Each point is reached from the start by the listed moves, each made 0, 1 or 2 times, or once backwards (-1), plus a little noise. Say if it took an odd or an even number of moves. Then give how often each move was made.
In the rows, 128 means zero.

Moves:
(1): [170 122 117]
(2): [ 96  95 107]
Start: [130 124 140]
Points:
[246 145 138] => odd (2, -1)
[ 88 130 153] => odd (-1, 0)
[110  51  88] => odd (1, 2)

Moves:
(1): [142 139 120 124 136 125 129 137 122 130]
(2): [130 100 120  95 105  87 132 104 147 126]
(3): [140 131 109 164 144 123 123 144 119 112]
(4): [122 126 103 138 134 141 131 152 137 114]
(5): [128 131 121 135 142 130 143 126 123 148]
(6): [148 130 135 125 118 143 136 115 137 129]
(7): [145 128 138 125 117 113 140 129 126 120]
(8): [132 121 146 115 136 121 126 116 130 123]
Start: [142 123 133 145 114 117 134 142 105 132]
Points:
[145  77  91  58  79  82 160  94 160 157] => even (1, 2, -1, 1, 1, 1, -1, 0)
[239 185 118 249 142 156 163 171  64 135] => even (1, -1, 2, -1, 1, 2, 1, -1)
[111  55  96 118  85  32  97 115 136  97] => odd (-1, 2, 1, 0, -1, -1, -1, 0)

Moves:
(1): [139 116 146 119 112 117 132 146 147 117 106 145 125 123]
(2): [124 137 145 134 128 149 120 134 128 117 126 117 130 110]
(3): [146 123 131 124 128 133 123 128 106 110 125 137 120 126]
(4): [117 136 129 127 129 126 137 122 123 121 137 129 132 130]
(5): [139 123 120 119 115 136 145 150 138 142 135 128 148 119]
(6): [137 119 144 114 127 127 129 122 124 118 134 118 120 121]
(7): [134 112 130 120 110 138 126 126 127 124 130 132 131 145]
(8): [125 148 126 125  95 113 126 133 127 132 114 123 124 115]
(9): [131 163 145 126 140 130 131 116 147 132 127 138 127 125]
(10): [123 138 125 126 132 128 131 137 128 132 116 134 123 135]
(11): [119 131 123 128 140 134 135 134 135 147 136 138 110 110]
(12): [130 132 122 135 127 130 133 147 131 119 136 128 128 131]
(13): [111 123 135 125 127 123 112 139 122 121 133 132 129 131]
(14): [118 134 147 138 128 116 127 136 138 145 123 122 127 127]
Start: [128 151 121 113 146 130 136 138 125 132 138 121 136 125]
Points:
[ 67 170  94 107 101  79  85 188 107 136  56 158  83  91] => odd (1, 0, 0, -1, -1, -1, -1, 2, -1, 2, 1, -1, 2, -1)
[149 145 136  54  49 104 179 181 121 101 149 156  77 101] => odd (1, -1, 1, 2, 0, 2, 2, 2, 0, 0, 2, 2, 0, 0)
[ 51 180 134 119 135  77 164 249 165 180 127 178 139 143] => even (1, -1, 0, 2, 1, -1, 0, 0, 0, 2, 1, 1, 2, 2)
